Each row of a before or after table is a point. One or more steps were done to the points. Then noise was added and the rows were shuffled. The steps act on how far a point lies along the listed directions, d1 being the first. Write out the steps. A step turns or swaps two directions, mirrors them in a line or flattens them onto one, adds a multiple of one to another, or multiplies one. Angles are multiples of 10 degrees, from the lower direction toward the higher: turns from -170 to 170, lines from 10 to 170 but not 90. Use the fewest steps. Two steps may share a direction if one is a turn and the other turns, adds or multiplies; they go together, in the order done. Otherwise the lowest direction goes first.
In the rows, zero is written as 128.

Directions:
(1): [173 143]
(2): [143  83]
Before (9 x 2):
[[ 92 128]
 [212 102]
 [136 113]
 [ 85 112]
 [180 109]
 [194  85]
 [169  82]
 [107  91]
 [ 89 145]]
After (9 x 2):
[[112 176]
 [114 162]
 [130 120]
 [105 186]
 [124 137]
 [110 183]
 [117 162]
 [128 129]
 [137  99]]
Steps: multiply d1 by 0; multiply d2 by -1

Directions:
(1): [124 120 202 153 120 106]
(2): [ 58 133 134  92 142 111]
(3): [124 200 120 143  98 107]
(4): [111  89 104 143  69 101]
(5): [ 93 127 112 194 152 148]
Before (10 x 6):
[[123 149  77 168 117 124]
 [112  98 161  71 200 131]
 [ 94 111  98 166  98 135]
 [113 110 150 170 112 117]
 [107  95  80 184 121 149]
 [ 98 127 100  98 133  94]
 [105 105  91 180  98 149]
 [128 126 162 134 152 144]
 [ 82  92 167  35 165 116]
 [147  84 166  52 137 143]]
After:
[[154  89 143 161 210 163]
 [ 66 103 101  92 115 113]
 [159  83 127 210 175 182]
 [ 73 113 106 121  95 120]
 [ 95 114 162 133 109 100]
 [129 121  85 170 137 119]
 [ 67 110 106 100  91 114]
 [187  77 147 147 150 179]
 [ 93 157  93 101 114  95]
 [123 122 164 121 156 138]]
Steps: mirror d2 and d5 in the line at 50 degrees

Directions:
(1): [165 137 128 161 180  59 115 131 122]
(2): [126 140 108 154 147 155 139 214 145]
(3): [118  79  89  97 185 151  99 123 106]
(4): [163 179 172  97 152 165  96 133 105]
(5): [ 89 180  89 174 132 145 102  99 106]
Before:
[[146 114 134 108 159 116 132 179 133]
 [155 171 119 183 187 126 129 246 170]
 [165 134 130 131 178  80 113 103 107]
 [107 130 155 119  58 142 158 120 142]
 [137 196 188 135  64 172 135 152 127]
 [ 98 110 157 109 132 154 122 110 104]
 [ 89 162  76 179 152 153 145 198 142]
 [199 173 189 111 140  94 113 154  98]
 [148 177 151 147 121  98 129 115 107]
 [149 169 135 142 142 104 113  96 120]
 [139  98 121 126 137 121 154 165 144]]
After:
[[135 157 134 178 130  72 133 126 128]
 [120 100 118 114 122 115 131  79 119]
 [134 213 183 110  54 170 121 113  96]
 [100 143 114 107 106 198 135 132 120]
 [116 122 139  89 115 129 118  82 112]
 [129 172 156 131  85 153 154 159 126]
 [156  54 161  65 127  93 169 135 155]
 [114 135 145 152 171 121 115 140 104]
 [188 204 215 159  93  85 136 143 129]
 [155  85 207  39  68 133 149  78 165]
 [131 163 136 125 104 171 142 159 145]]
Steps: multiply d1 by -1; turn d2 and d5 by -130 degrees; add -0.5 times d4 to d3

Directions:
(1): [155 103  84 136 143 133  99 202 156 146 132  97  67 130]
(2): [107 164 137  75  92 129  61 157  86 156 112  94 155 133]
(3): [125 187 101 113  79  95 151  96 145 112 149  96  75  88]
(4): [143  80 146 108  86 144 147 132 188 119 126  69 179 106]
(5): [151 113  84 144  86  69 106 156 120  72 113 169 164 122]
Before (8 x 14):
[[119 133 184 151  76 122 172  49  76  91 119 188 236 124]
 [140  70 148 141 144 154 106 132 133 119 136 138 158 124]
 [154 119 125 105 101 126  94 193 153 128 115  78 120 109]
 [174  94  78 128  71 108 126 178 180 111 142  68 120  96]
 [153 104 136 103 139 168  92 194 151 154 137  69 115 152]
 [128 145 112 142 144 146 109 157 122 176 132  92 102 135]
 [155 106  78 140 149 119  76 187 124 128 122 126 108 152]
 [151 105 102 163 113 139 180 108 173  63 127 141 144 106]]
After:
[[156  97  99 153 124 167 181 129 203  91 135  94 103  98]
 [200  57  56 181  91 105  88 246 137 104 117 141 125 128]
 [103 167 146 138 127 133 134  93  93 156 127 126 161 135]
 [109 133 162 117 192 181 117 107 105 180 134 112 123 164]
 [113 132 202  96 140 175 127  99 107 142 129 115 194 160]
 [126 140 153  97 101 168 176  88 179 162 162  31 105  91]
 [139  52 159 143 160 169 101 143 132 127 132 140 171 138]
 [115 155 186  90 120 158 130 119 131 152 124  77 133 111]]
Steps: turn d1 and d5 by -120 degrees; add -0.3 times d2 to d4; multiply d3 by 1.6

Directions:
(1): [206 141 125 123 158 108 129 200 145  86  72 134 141 115 173 137 141 142
 170 122]
(2): [101 174 166 141 186  81 181  75 113 110  98 146 116 139 150 106 150 120
 114  71]
(3): [161 118 157 118  75 131 167 121  88 126 103 125 136 123  44 120 128 184
 166  82]
(4): [126  91 140 132  71  86  97  81 162  77 105 150 176 138 142 139 189 148
  96 147]
Before (14 x 20):
[[146 115 121 130 130 135 135 148 129 131 117 130 130 119 128 124 130 140
  140 120]
 [139 116 112 127 114 147 115 139 125 131 133 119 142 124 109 143 134 124
  124 140]
 [133 119 108 120 142 159 105 160 137 149 137 115 109 121 142 136 108 114
  129 155]
 [116 103 120 131 104 144 119 112 131 133 150 127 134 133 106 125 132 130
  117 147]
 [123 112 125 124 114 120 127 104 136 114 120 127 135 129 126 125 148 139
  117 128]
 [118 128 120 121 165 137 116 133 144 147 144 110 109 134 156 133 118 105
  121 146]
 [122 101 137 130  66 116 108 105 136 113 113 137 156 130 109 148 158 151
  110 140]
 [135 142 134 119 142 151 151 139 102 152 144 115 112 134 101 116 108 123
  142 116]
 [148 133 141 130 116 119 136 133 118 113 100 126 148 122  97 122 140 150
  154 107]
 [122 138 127 122 158 125 138 133 132 116 113 131 122 130 140 125 133 115
  130 116]
 [127 111  97 131 132 140  88 146 158 124 151 121 129 122 165 142 122 105
  115 184]
 [135 130 121 132 131 121 120 126 135 110 121 136 138 124 142 131 133 125
  132 138]
 [ 96 123 145 139 120 126 139  76 118 130 140 125 130 131 117 121 130 129
  113 119]
 [123 134 135 137 139 111 113 108 142 116 127 134 129 128 159 128 147 116
  113 134]]
After (14 x 20):
[[150 133 132 118 140 127 146 150 124 109  96 129 127 124 119 126 133 137
  152 105]
 [ 98  93 117 134  71 130  79 105 152 126 142 132 153 132 131 154 150 124
   88 174]
 [188  85  80 116  79 171  52 222 159 124 133 107 161 106 122 155 117 136
  165 199]
 [119 101 115 122 101 131 114 108 140 122 132 122 136 127 121 129 142 137
  115 143]
 [ 78 214 192 159 249  32 223  27 112  81  70 161 104 146 189  89 172 106
   99  38]
 [130 118 107 115 120 178 114 159 117 167 174 106 116 131 102 128  94 112
  134 158]
 [164 114 109 129 142 136 119 176 144 122 111 129 133 116 156 131 130 132
  146 135]
 [146 143 135 133 146 104 140 126 130  95  99 141 139 125 146 126 142 133
  142 115]
 [100 185 163 138 224  90 183  89 116 121  89 142  92 137 173 105 139 105
  114  72]
 [115 139 120 136 155 127 126 116 132 125 129 128 134 131 144 136 144 102
  105 131]
 [ 99 177 179 132 205  83 198  64 105 128  99 131  98 145 138 103 142 124
  121  56]
 [ 64 117 127 139 125 134 128  64 129 145 169 133 123 144 116 115 134 107
   85 140]
 [ 71  85 127 133  62 167 110  66 113 166 188 111 131 131  68 127 109 132
  101 153]
 [131 148 164 137 137  93 153  86 117 105 101 140 129 130 127 116 156 142
  129  87]]
Steps: multiply d1 by 2.5; turn d2 and d3 by 110 degrees; multiply d2 by 3
